Each row of a before or after table is a point. The points were changed in one or more steps. Then noise was added and the rows were shuffled. The steps act on columns, c1 being the first. What was done? A step turns or swaps two columns, mirrors them in a line or flattens them onto one, adds a multiple of one to another, or multiplies or shifts one. Angles are multiples of 10 degrees, from the lower column toward the higher: turns from -170 to 170, lines from 10 to 170 but not 90. Use the fewest steps. Two steps may share a column if one is a turn and the other turns, adds or multiplies; they go together, in the order done. Otherwise the lowest column goes first.

Before (11 x 3):
7, -18, 28
3, -6, -5
-15, 24, 8
14, -5, -20
-33, -23, 5
11, -16, -7
23, -21, -2
23, 9, -3
19, 14, 11
-21, 32, 30
-9, -17, 25
After:
-21, 22, -3
-18, 6, 57
-15, -6, 51
16, 19, 19
-6, 15, -38
-18, 9, -11
-23, -34, 9
31, -22, 60
-6, 6, -10
8, 24, -7
27, -17, 16
Steps: swap c1 and c2; multiply c3 by 2

Before:
18, -8, 0, 10
-16, 24, -46, -35
8, -9, -4, -28
-6, 1, 4, -28
2, 53, 0, -19
-50, 5, -15, 59
-22, -9, -11, 30
-10, -3, -6, -23
18, -9, -17, -32
22, 5, -25, -22
-30, 38, -1, -20
After, 11 rows:
-3, -6, -4, 10
-2, -16, -9, 33
1, 1, 4, -28
7, 32, 4, -21
-2, -5, 2, -24
-2, -8, 2, -27
5, 23, 5, -23
6, 49, 2, -18
-2, -4, -7, 61
3, -5, 4, -27
1, 9, 1, -18
Steps: flatten c1 and c2 onto the line at 80 degrees; flatten c3 and c4 onto the line at 100 degrees

Before, 12 rows:
7, 49, 27, 9, 6, 13
-16, 29, 20, -5, 18, -6
-5, -26, 4, 12, -13, -12
1, -25, 3, 37, -21, 13
-2, -14, -6, 7, -10, 1
-11, 44, -16, -1, -4, -5
-10, -2, -16, 2, -3, 0
22, -8, 2, 37, -15, -12
18, -15, -6, 10, 1, -1
4, -6, 11, 10, 7, 3
-4, 38, 13, -18, 19, 18
2, 36, 15, -23, -19, 6
After (12 x 6):
8, -42, 12, -12, -4, -12
16, -38, -20, 38, 18, 1
-25, 24, -11, -58, -22, -5
15, -28, -5, 21, 21, 18
-42, 9, 11, -38, -15, 6
-21, 16, 2, 3, -1, -1
6, 4, 7, -14, -4, -13
13, -37, -13, -9, -19, 9
-7, 8, -6, 4, 6, 8
-13, -48, -24, 7, 7, 17
-4, 27, 9, -31, -15, 7
-3, 14, -1, -24, -8, -8
Steps: turn c1 and c4 by 140 degrees; add 1.5 times c5 to c4; multiply c2 by -1; turn c3 and c6 by 120 degrees

Before (14 x 8):
11, 17, 1, -11, -31, 16, -22, -19
18, 36, -6, -12, -18, 25, -18, 23
-15, 37, -13, -13, -31, 13, -17, -6
17, 1, -2, 41, 17, -1, 6, -24
28, 2, -5, 9, -52, 7, -36, 4
21, 22, 7, 46, 17, -32, 42, -4
59, -15, 1, -7, 10, -2, -42, 2
50, 6, -3, -15, -37, 9, 22, 1
-1, -45, -8, 5, 20, -20, -2, -18
20, 13, 16, 38, -8, -42, 23, -31
2, 35, 20, 4, -58, 8, -21, 10
-1, 12, 7, 43, 3, 2, 28, 9
11, 33, -18, 6, -31, -12, -15, 23
9, 17, 33, -39, -54, 12, -29, 2
After:
6, 18, -21, 12, 24, 19, 10, -26
54, -14, 5, 26, -8, 36, 20, 2
31, 1, 13, -34, -12, 2, -18, -19
36, 22, 5, -36, -17, -24, -44, 15
14, 35, -8, 18, 19, -2, 38, 1
3, 34, -53, -4, 31, 12, 20, 3
32, 13, -19, -28, -3, 7, -58, 5
13, 11, -6, -42, -9, -28, -8, 5
-5, 18, -62, 39, 18, 22, 23, -6
-18, 37, -10, 7, 30, 12, 15, -12
42, 7, -21, 31, 30, -22, -6, -5
13, 34, -7, -2, 34, 9, 10, 25
1, -47, 19, -5, -10, 15, -24, 1
29, 1, -29, 4, 42, 26, 25, 0
Steps: mirror c1 and c4 in the line at 10 degrees; turn c3 and c5 by -140 degrees; turn c6 and c8 by -40 degrees; turn c6 and c7 by 120 degrees

Before (12 x 11):
-2, -2, -9, -5, 9, 9, 8, 3, -7, 10, -8
23, 7, -24, -2, 1, 10, 6, -4, -4, -5, -3
-9, 1, 6, -5, 7, -23, -4, 3, -1, -12, -13
4, 0, 12, -1, 2, 12, 7, -2, 3, 6, -11
-5, 12, -4, -7, 7, 0, -10, 0, 9, 7, -12
-7, 3, 3, -4, 7, -37, -1, -31, 5, 2, -10
-2, 7, 4, 18, 8, 9, 10, 2, 1, 5, -11
-6, 0, -7, 0, 3, 12, 11, -25, 8, -11, -8
-9, 1, 8, -3, 9, 4, -1, -11, -6, 7, 9
-10, -7, 4, -1, 0, 3, -16, -18, 0, 7, -9
-4, -8, 0, 2, -5, 3, 2, -5, 10, 5, 1
-6, 1, -2, -4, -34, 2, 0, -13, 0, -1, -10
After (12 x 11):
5, 10, 4, -1, 0, 6, 11, -33, 14, 6, -9
-15, -18, -23, -4, 1, 16, -7, 6, -2, 2, -3
10, 6, 5, -6, 6, -36, 1, 2, 5, -14, -13
-4, -3, 11, -2, 3, 20, -2, 1, -6, 2, -11
9, 2, 8, -2, 8, 6, -4, -5, 3, 7, 10
6, -1, 5, -4, 6, -60, 8, -37, 0, 1, -9
-1, 1, -9, -5, 9, 11, -11, 18, -1, 14, -9
-2, 9, -1, 2, -7, 3, 6, -15, -8, 5, 1
7, -5, 3, 16, 8, 12, -6, 12, -8, 3, -11
5, 2, -3, -4, -35, 3, 0, -13, 0, -1, -11
12, -11, -4, -7, 7, -2, 11, -20, 4, 7, -13
4, 2, -7, 0, 1, 21, -2, -23, -14, -9, -7
Steps: turn c1 and c2 by -150 degrees; add -0.3 times c3 to c10; multiply c6 by 1.6; turn c7 and c9 by -130 degrees; add -1.5 times c7 to c8

Before, 12 rows:
-8, -13, -4, -4, 17, -40, 3, 5, -3, -10, 13, 12
40, 7, -2, -7, 7, -29, -1, -60, -7, -4, -1, 0
1, -14, -4, 9, 15, 6, 10, 11, 6, -1, 14, -18
-8, -19, -6, 6, 20, 8, 1, -6, 13, -10, -8, -10
-9, 21, 1, 3, -37, -1, 4, -24, -2, -31, 5, 7
-4, -19, 33, 2, 10, 7, 32, 6, -2, -3, 0, 9
8, -16, -6, 9, 10, 16, -3, -31, -3, -2, 16, 10
-1, -10, 2, -15, -1, 15, 25, -8, 19, -8, 3, 1
-6, -23, 6, -19, -6, 12, -4, 4, 9, -11, 1, -10
6, -16, 7, -1, -4, 12, 7, 12, 15, -23, 0, 10
-5, 7, -11, 5, 13, 13, 4, -1, -21, -16, 8, 12
2, -7, 18, -7, 18, 8, -3, -5, 18, -4, 8, 5
After (12 x 12):
17, 15, 12, 0, -21, -8, -7, -39, -3, -22, 5, 5
-18, 2, 10, 3, 22, 16, -14, -20, -4, 0, 15, 9
-21, -2, 47, 1, 11, 0, 31, 1, -1, -1, 0, 9
-23, 0, -18, 3, 22, -3, 0, 3, 11, -9, -7, -9
-14, -4, -32, 2, 9, 3, 12, 15, 7, 0, 15, -19
-1, 16, 5, 2, 13, 0, 3, 3, -21, -10, 8, 12
4, -32, 15, -3, 12, -28, 5, 11, -3, -7, 13, 13
-29, 1, -10, -8, -7, 1, -4, 4, 9, -7, 2, -10
-10, 1, 24, -4, 17, 6, -3, 7, 18, -2, 10, 6
-19, -1, 21, 1, -7, 10, 11, 6, 15, -15, 1, 10
29, -38, -2, -3, 34, 22, -21, -46, -6, -2, -2, 0
-14, 6, 5, -6, 7, 7, 22, -16, 18, -6, 3, 2
Steps: turn c1 and c6 by 60 degrees; turn c1 and c2 by -60 degrees; add 1.5 times c12 to c3; multiply c4 by 0.4; turn c7 and c8 by -20 degrees; turn c5 and c8 by 30 degrees; multiply c10 by 0.7

Before:
-2, 11, 23, 3, -25, -28, 4, -24, 1, 12, -15, 22, 30, -7
-16, 1, 13, 2, -50, -3, 18, 13, 10, 19, 13, 31, -14, -15
19, -1, 18, -4, -39, -33, -11, 15, -2, 8, -4, 9, -2, -28
7, -13, -29, -33, -23, 15, 31, -22, 8, -11, -8, -20, 9, -42
5, -16, -10, -47, -9, 1, 5, -26, 14, 18, -1, -11, -28, -15
27, -13, -19, -3, -21, 4, 20, -15, 16, 15, -37, -21, -17, 5
25, -5, -9, -22, 23, -1, 39, -5, 25, -3, -16, -18, -13, -14
6, -18, -5, 22, -16, -54, 11, -12, 8, 34, -12, 31, -12, -31
9, 7, -10, 34, -2, 43, -27, -1, -47, -24, 17, 8, 39, 21
18, 26, -41, 2, -11, 26, -17, 16, -36, -8, 15, 18, 48, 35
-31, -5, 10, 0, -28, -31, 10, 21, -17, 32, -16, 4, -8, -18
-11, 18, -29, 17, -14, 11, -31, 6, -11, -39, 4, 11, 26, 25
After (12 x 14):
-8, 15, -42, 14, 5, 20, 21, 15, -37, 11, 12, 12, 49, 37
-10, -6, -29, -15, -1, 15, -11, 6, -42, -3, 6, 18, 27, 25
6, 7, 12, -14, -33, 46, 3, 14, 25, 6, 13, 35, -16, -15
-10, -6, -20, 21, 9, 23, -2, -17, 30, -1, -36, -32, -17, 4
5, -1, -6, 31, 12, -20, 1, -2, 57, -3, -17, -38, -17, -17
-2, 13, 27, -5, -8, 15, -1, -26, 4, 11, -16, 23, 27, -9
-37, -3, -10, -10, 39, 21, 25, -2, -55, -2, 17, 14, 40, 20
26, -14, -29, 24, 28, 27, 12, -22, 39, -9, -9, -32, 9, -44
-4, 4, 17, 16, -58, 26, -4, 15, -13, 3, -5, -2, 1, -29
-21, 0, -7, -4, -43, -4, 3, -10, 16, 1, -12, 32, -14, -32
40, -5, -12, 27, 23, 7, -7, -27, 14, 0, 1, -27, -28, -11
16, 8, 13, -26, -63, 14, 20, 20, 3, 6, -17, 14, -8, -19
Steps: turn c1 and c4 by 120 degrees; add -0.5 times c4 to c12; flatten c2 and c10 onto the line at 30 degrees; turn c5 and c6 by -70 degrees; add -1 times c8 to c5; multiply c7 by 1.3; turn c7 and c9 by 60 degrees

Before:
8, 12, 12, -3, -2, -8, 2, -9, -22, 11, 10, 13, -6, 5, 4, 15, 10, -1
-3, -7, -1, -60, -32, -12, -5, 7, -23, 10, -12, -4, -6, -6, -8, 28, 9, -12
-10, 9, -3, 7, -31, 18, -8, -6, -4, 2, 10, 8, 9, 1, -3, 3, 12, 9
-11, 3, 15, 5, -3, -8, 21, -16, 42, 4, 25, 13, -5, -3, 0, 14, 4, 13
-18, 1, 6, 5, -9, -11, 3, -12, -15, -7, 5, 5, 25, 16, 4, 9, 12, 11
-2, 9, -20, 7, -12, 16, -9, 8, -17, 1, -8, 4, -6, 5, -24, 21, 5, 1
-20, -1, -9, -7, 1, -10, 0, -3, 18, -43, 2, -7, -4, -1, 4, 6, 11, 3
-17, -13, -2, -1, -11, -5, 0, -15, -14, -8, -8, 6, -3, -8, -1, 9, -24, -12
After, 8 rows:
-3, -8, -10, -61, 31, -35, -3, 7, -24, 5, -12, -5, -7, -7, 1, 28, 11, -14
-17, -14, 8, -2, -6, -31, -1, -14, -14, -2, -8, 5, -4, -9, 4, 9, 28, -18
-20, 2, 9, 5, 15, 19, 5, -11, -15, 1, 5, 7, 26, 17, 1, 9, 0, 29
7, 12, -8, -3, 8, -6, 8, -9, -23, 11, 9, 13, -6, 5, -3, 14, 2, 3
-10, 8, -3, 6, 30, 32, -9, -7, -4, 2, 11, 7, 9, 1, -11, 4, 16, 4
-20, -2, 38, -7, 5, 2, -13, -5, 18, -20, 3, -7, -5, -1, 1, 6, -14, 13
-11, 4, 1, 5, 6, 24, 25, -16, 44, 4, 24, 13, -5, -3, -17, 15, 8, 30
-2, 8, -8, 7, 12, 13, -17, 8, -17, -12, -8, 3, -5, 5, -18, 22, 9, -10
Steps: turn c3 and c10 by 70 degrees; turn c7 and c10 by -30 degrees; turn c5 and c17 by -140 degrees; add 0.7 times c12 to c17; multiply c18 by 3; turn c6 and c18 by -50 degrees; add -0.7 times c11 to c15

Before (13 x 20):
-60, 3, 4, -26, -41, -14, -13, -10, -13, -34, 10, -14, 28, 45, -20, -27, -34, 14, -1, -51
-42, 19, -28, 14, 27, -10, -20, 11, 29, 15, 21, 9, -13, -11, 19, 15, 6, 38, 16, 10
0, 12, -12, 3, -1, -21, -3, 24, 35, -2, 25, 32, -17, -11, 11, 31, -8, 23, -34, 17
-33, 3, 38, -36, -19, 6, -21, 26, -24, -37, -13, -36, 15, 16, -45, -37, -13, 21, 6, -35
-48, 14, -17, -14, 37, -34, -24, 10, 3, 6, 0, 16, -8, 5, 13, 25, -34, 11, -24, 28
13, -18, -4, -6, -21, 32, -7, -9, -22, -48, -27, -5, 32, -31, 13, -37, -15, 6, 21, -15
13, 27, 13, 17, -26, 19, -18, -24, -35, -24, -2, 13, 38, -47, -38, -23, 0, -11, 2, -11
4, -39, 11, 27, -21, 22, -46, -1, -23, -21, -13, 9, 42, -37, -31, -29, -14, 15, -4, -30
-20, -3, 0, -3, 15, 24, -39, 20, 29, 11, 23, 22, 3, -15, 24, 23, 3, -28, -1, 10
-18, -22, 4, 17, -24, -2, 10, 15, -40, -26, -16, -1, 28, -20, -33, -18, 17, -22, -2, -32
-23, -5, 28, -12, -6, -23, -7, 18, -44, -44, 36, -24, 43, 4, -20, -10, -26, 12, 9, -42
-41, 20, -21, 12, 19, 4, -3, 45, 17, 8, 29, 35, -18, 2, 2, 9, -48, 10, 2, 19
-11, 35, -46, 9, 18, -21, -43, 29, 5, -18, 13, 15, -28, -4, 12, 7, -20, 4, -14, -16
After (13 x 20):
-20, -3, -2, 7, -26, -11, -37, 10, 29, 19, 20, 10, 2, -16, 25, -12, 20, -33, -1, 12
-25, -6, 27, -23, 15, 7, -8, -44, -42, 16, 36, 8, 49, 5, -21, 8, -36, 16, 8, -33
1, 12, -10, -10, 10, 15, -4, -2, 34, 24, 24, 25, -19, -10, 10, -35, 23, 10, -35, 14
5, -38, 10, 38, 15, -16, -46, -20, -23, 1, -14, 16, 47, -37, -32, 21, 2, 25, -4, -23
15, 27, 14, 23, 17, -18, -18, -23, -38, -23, -2, 7, 39, -48, -40, 25, 10, -4, 0, -2
-30, 4, 40, -27, 3, -32, -21, -38, -26, 27, -13, -6, 20, 15, -45, 26, -38, 31, 4, -33
12, -15, -4, 12, 2, -38, -9, -48, -21, -10, -28, 9, 34, -30, 12, 35, -11, 19, 23, -10
-12, 33, -46, -3, -2, 29, -43, -15, 5, 32, 12, 24, -26, -3, 10, -10, 4, 3, -16, -19
-42, 18, -26, 6, -16, 27, -21, 16, 29, 12, 22, 0, -11, -11, 20, -25, 11, 29, 16, 6
-47, 12, -17, -30, -21, 38, -24, 7, 4, 10, 0, 38, -11, 6, 16, -27, -4, 3, -24, 24
-18, -23, 2, 15, 29, -2, 9, -23, -39, 15, -15, -15, 33, -23, -34, 24, 7, -15, -4, -26
-60, 4, 3, -31, 34, -20, -11, -34, -13, -11, 10, 23, 35, 44, -20, 22, -31, 22, -1, -45
-41, 18, -22, 12, -16, 12, -4, 8, 14, 45, 29, 60, -20, 1, 0, -12, 5, 6, 1, 14
Steps: turn c4 and c6 by -30 degrees; turn c5 and c6 by 150 degrees; swap c8 and c10; turn c12 and c17 by 60 degrees; turn c13 and c20 by 10 degrees; mirror c16 and c18 in the line at 100 degrees

Before:
31, 13, -38, 27, -47, 6, -6, 4, -26, -9, 7, -7, -1, -1, -1, -4, -16, 3, 44, -20, 25, -20, -13, 41
18, 30, -8, 32, -10, 4, 12, -5, 13, -17, -6, 9, -20, -16, 6, 5, 18, 14, 36, -41, -24, -22, -32, 10
19, 49, 8, -13, -3, -8, 23, -7, 21, 26, -5, -12, 20, -19, 17, -3, 29, -1, 36, -15, -38, 19, -33, -3
10, -16, 22, -18, -5, 2, -17, 15, -15, 6, 29, 5, -4, 24, 52, 19, -29, -24, 11, -6, 19, -20, 14, -36
-3, 46, 13, 7, 11, 14, 11, 12, 9, 16, -7, -16, 13, -29, -8, -33, 18, 3, 22, -4, -34, -15, -10, -4
7, -13, 23, -24, -2, 1, 39, -12, 6, 21, 1, 29, 8, -28, -18, -32, 2, -34, -19, 15, -20, -5, -12, -7
35, 12, 7, 26, -20, -4, 4, 13, -3, -15, -47, -15, 5, -22, 32, 3, -24, 21, 39, -28, 10, -3, -6, 27
20, -17, -42, 28, -34, -15, 2, 33, -30, 5, -9, 9, -9, -11, 46, 8, -6, 10, 32, -45, 2, -21, 10, 5
-16, -2, 16, -26, 15, 0, 22, 20, -26, 0, 20, 59, 15, 2, 15, -21, -12, -39, 2, 9, 6, 1, -6, 4
20, 9, 8, -20, -31, -12, -9, 34, -3, 8, 16, 43, -4, 41, 60, 10, -24, -17, 3, 17, 13, -38, 28, -19
-6, -15, 11, -27, -22, -12, -4, 33, -35, 18, 16, 40, -33, 12, 45, 35, -33, -27, 27, 32, 26, -33, 21, -18
20, 55, 9, 6, 19, -8, 27, -24, -11, 22, -25, -3, 1, -10, 13, -18, 2, -13, 7, -11, -19, 1, -13, -20
29, 11, -16, 26, -9, -37, 9, 29, 4, -11, -8, -10, -9, 0, 0, 2, 7, -1, 42, -29, 13, -11, 0, 7
After (13 x 24):
41, -43, -7, -21, 8, 5, 11, 7, 12, -16, -6, 8, -20, -4, 10, 6, 18, -17, 22, -41, -25, -22, -4, 10
-23, 21, 24, -4, 1, 1, 39, 12, 5, 20, 0, 28, 8, 3, -7, -32, 2, -26, -20, 16, -20, -6, 18, -7
-13, 24, 8, -24, 37, -12, -8, -29, -3, 7, 18, 44, -4, -15, 40, 11, -25, -3, -8, 17, 11, -38, -26, -19
13, -26, 9, -18, -23, -7, 27, 20, -11, 21, -25, -4, 1, -5, 16, -18, 1, -39, -4, -11, -19, 2, -35, -20
0, -43, 9, -38, 2, -7, 23, 8, 20, 26, -4, -12, 22, -8, 21, -3, 29, -38, 22, -15, -39, 18, -16, -4
9, -30, 13, -5, -9, 14, 11, -14, 9, 16, -7, -15, 12, -2, 2, -33, 18, -21, 20, -5, -34, -15, -29, -4
38, 9, -43, -21, 40, -16, 2, -26, -30, 5, -9, 9, -9, -16, 45, 8, -6, 19, 17, -44, 1, -21, 8, 5
42, -16, -39, -37, 47, 7, -6, 5, -26, -9, 6, -7, -1, 0, -1, -4, -16, -10, 23, -20, 24, -20, -1, 41
-12, 31, 22, -20, 7, 2, -18, -14, -15, 6, 30, 4, -5, -13, 38, 19, -29, -5, 5, -6, 20, -21, 3, -35
-24, 37, 10, -16, 27, -12, -4, -28, -35, 18, 15, 40, -33, -13, 36, 34, -33, -4, 27, 31, 26, -32, -2, -19
41, -24, 8, -39, 21, -4, 4, -10, -3, -15, -48, -15, 4, -13, 35, 3, -24, 9, 16, -29, 10, -2, -5, 27
40, -5, -16, -35, 13, -38, 9, -27, 4, -11, -9, -11, -8, 0, 0, 3, 8, -5, 21, -30, 13, -11, -8, 6
-28, 23, 16, 4, -11, 0, 23, -23, -26, 0, 20, 59, 14, -4, 13, -20, -11, -32, 10, 9, 5, 1, 5, 3
Steps: turn c1 and c19 by -30 degrees; turn c1 and c4 by -70 degrees; turn c2 and c23 by -130 degrees; turn c2 and c18 by 40 degrees; turn c5 and c8 by -170 degrees; flatten c14 and c15 onto the line at 110 degrees
